Every row gives one point. The last column is the point's height on a tilted bowl or saddle (a function of degree 2), plus a little noise. Along how many of its main directions does it bend up, bend down or stay straight?
In the rows, zero is written as 128.

Points (11 x 3):
[[135 190 159]
 [ 95  66 148]
 [122 103 155]
 [122 158 162]
 [ 71 160 151]
 [103 134 163]
 [ 91 104 167]
 [ 59 128 180]
 [169 117 177]
 [115 123 162]
 [ 92 162 149]]
Directions: 1 up, 1 down, 0 straight

Points (9 x 3):
[[187 129 152]
 [109 200 184]
 [126 104 134]
 [108 143 132]
 [ 80 147 141]
 [207 146 204]
 [124 109 133]
 [154 156 161]
 [146 135 134]]
Directions: 1 up, 0 down, 1 straight

Points (18 x 4):
[[ 89 161 125 167]
 [147  98 146 158]
 [131 157 156 164]
 [ 76 114 168 131]
 [142  88 129 170]
 [156  78 145 174]
 [126 160 146 167]
 [162 184  75 102]
 [172 163 115 127]
 [ 71 149 117 148]
 [ 64  76 163 116]
 [102 175 168 194]
 [178 114 124 141]
 [190  62 119 203]
 [132 118 138 154]
 [ 90 159  93 143]
 [123 107 190 132]
 [ 91 111 148 145]]
Directions: 1 up, 2 down, 0 straight

Points (24 x 5):
[[126 157  94 138 111]
 [158 100 150  75 108]
 [108 158 161 149 118]
 [141 106 118  77 111]
 [164 166 106 101 101]
 [174 159 118 128 103]
 [164 105  77 158  80]
 [164  95 106 112 101]
 [ 92  97 177 141 109]
 [100  68 140 192  79]
 [152 122  96 131 108]
 [188  84 231 125  51]
 [174 110  79  60  68]
 [105 161 108 142 116]
 [ 50 104 114 142  96]
 [111 138 118 123 125]
 [102  81 164 116 112]
 [137 151 106  79 109]
 [182 110 117 189  72]
 [101  68 170 182  80]
 [124 101 103 105 113]
 [102 152 139 114 125]
 [178 137 114 153  96]
 [194 113  95 120  80]]
Directions: 0 up, 4 down, 0 straight

Points (23 x 5):
[[ 65 178 165  74  28]
 [179 190  97 199 136]
 [114  87 117 176  84]
 [ 99 157 176 126 132]
 [134  90 192 106 110]
 [ 48 144 199 129 105]
 [ 82 141 155 139 129]
 [126  88 175 157 110]
 [142 144 141 103 146]
 [133 165  78 166 101]
 [118 147 133 151 137]
 [131 143 166  97 132]
 [126 148 102 129 139]
 [139 162  87 151 126]
 [182 105 107 191  37]
 [147 126 134 126 145]
 [175 189 127 138 183]
 [116 187 146 161 139]
 [128 118 173 162 131]
 [134 152 171 143 154]
 [196 101  66 128 102]
 [109  98 106 130 142]
 [ 94 152 162 139 132]]
Directions: 1 up, 2 down, 1 straight

Points (40 x 7):
[[122 184 128  74  12 143 200]
 [116 134  75 144  93  90 180]
 [132  74 156 120 143 140 139]
 [161 135 213 185 183 153 106]
 [112 149 137 121 161 106 110]
 [120 159  71  95 124 128 149]
 [ 81  83  92 128 138 148 125]
 [ 93 123  77 116 101 130 165]
 [123 115  69 169 164 143 143]
 [113 201  97 133 185 151  96]
 [118 151 116 135 164 157 113]
 [ 88 199 167 138 202 106  51]
 [176 162 138 120 114 110 119]
 [121 172 119 120 187 148  83]
 [115 140 119 133  94 118 160]
 [ 82  73 107 156 162 138 104]
 [ 51 152 117 134 188 125 110]
 [ 77 136 140 125 121 109 144]
 [195 115 195 115 144 117 151]
 [200 148 143 126 128 157 125]
 [167 138  99 135 127 148 144]
 [122 154 167  84 110  24 156]
 [102 115 122 153 154 102 130]
 [171 102 183 124 107 140 168]
 [183 108 122 103 176 139 132]
 [118 121 155 113 132 112 127]
 [188  79  31 141  85 121 198]
 [111  89 102 152 162 145 128]
 [ 95 175  94 110 106 114 174]
 [152 188 118  79 155 147  62]
 [124 122 146 134 124 132 137]
 [147 105  92 117 113 129 151]
 [131 143 120 192 189  42 141]
 [ 67 103 160 114  75 195 157]
 [105 138 100 135 141  79 152]
 [147 207 125  93 129 166  88]
 [160 121 156 173  99 171 178]
 [121 121 171 124  99  75 165]
 [192  79 114 130 113 155 187]
 [112 160 179 183 120 111 141]]
Directions: 3 up, 2 down, 1 straight

Points (61 x 9):
[[107 107 129  98 150 171  65 151 107]
 [119 162  72  55 102 103 135 125  85]
 [175 115 165 141 163  69 162 143  88]
 [190 135 119 124 134 133 150 174  95]
 [164 176 111 136  80 132 195 125  79]
 [167 117 116  97 163 119 118  92 103]
 [133 199 139 126 190 103 161 101  91]
 [119 182  90  88 113 144 118 115  89]
 [130 140 100 127  62 172  75 126 106]
 [174 154 133  92 118 107 160  64  71]
 [138 142  72  37 143 101 185 127  78]
 [ 95 136 134 131 118  82 102  46  94]
 [114 150 114 162 159 177 102  95  93]
 [ 70 181 167  74  44 109  81 124  75]
 [124 113  57  98 135  72 195  90  63]
 [157 121 199 155 118 150 124 142 110]
 [132 136  92 175  71 105 146 150  95]
 [204 140 158 145  68  85  75  88  90]
 [196 124 130 179 159  73 133 192  82]
 [ 95 167 150 155 118 110 122 222  97]
 [ 53 155  80 148 102  82 180 168  76]
 [ 89 162  87  95 149 134 102 169 112]
 [106  98 142  85 157 111 144 133 122]
 [107 118  72 119  81 169 136 188  98]
 [142 105 143 122 121 124  98 165 122]
 [ 94 151  85 132 138 133 129 176 112]
 [149 199 194 128 116 138 120  99  76]
 [162 122 181 118  95 109 190 127  94]
 [114 142 137 127 140 140  86 107 116]
 [ 90 125  86 134 122  58 114 116 118]
 [112  80 127 134  99  41 119 112  96]
 [121 105 136 141 158 122  77 182 126]
 [109 133 194 147 101  86 125  81  94]
 [119  95 116 115 189  91  92 159 139]
 [151 213 129 151 177 112 154 102  74]
 [129 140 169 111 172 187 114 110 101]
 [164  46 140 202 176 145 131 158  79]
 [169 163  82 150 128  80 107 119 114]
 [157 113 189 119 156  63 110 129 104]
 [141 104 130  53 127 124 128 149 106]
 [164  98 134 132 135  85 147 233  80]
 [168 138 103  61 109 126 183 159  82]
 [ 80 111 104 125  67  80 124 122  99]
 [ 54 159 170 113 130 137  99 124 108]
 [121 159 156 133 134 185 133 111 111]
 [ 93 161 129  84 149 107 105 148 124]
 [ 97  45 110 111  82 141 123 135 102]
 [132  83 196  64 179 133  93  93  87]
 [126  75  87  77 154 138 157 141 102]
 [ 91 132 122 164 170 134 115 156 119]
 [109 140 106  80 134 166 114  84  88]
 [ 86 136 132 129 153  74 129 138 127]
 [114 157  94 190 144 202 100 100  76]
 [149 138 112  99 137 109 126 100 108]
 [142 143 174 129  92 127 128 117 110]
 [122 103  91  94 111 104 166  84  86]
 [131 134  80  73 109 201 114 175  81]
 [109 169  97 110 130 159 105 137 102]
 [131 121 122  86  89 125 136 101 103]
 [ 97 187 124 108  97 122 140 152 101]
 [173 146  41 217 134 109 122 146  73]]
Directions: 1 up, 6 down, 1 straight
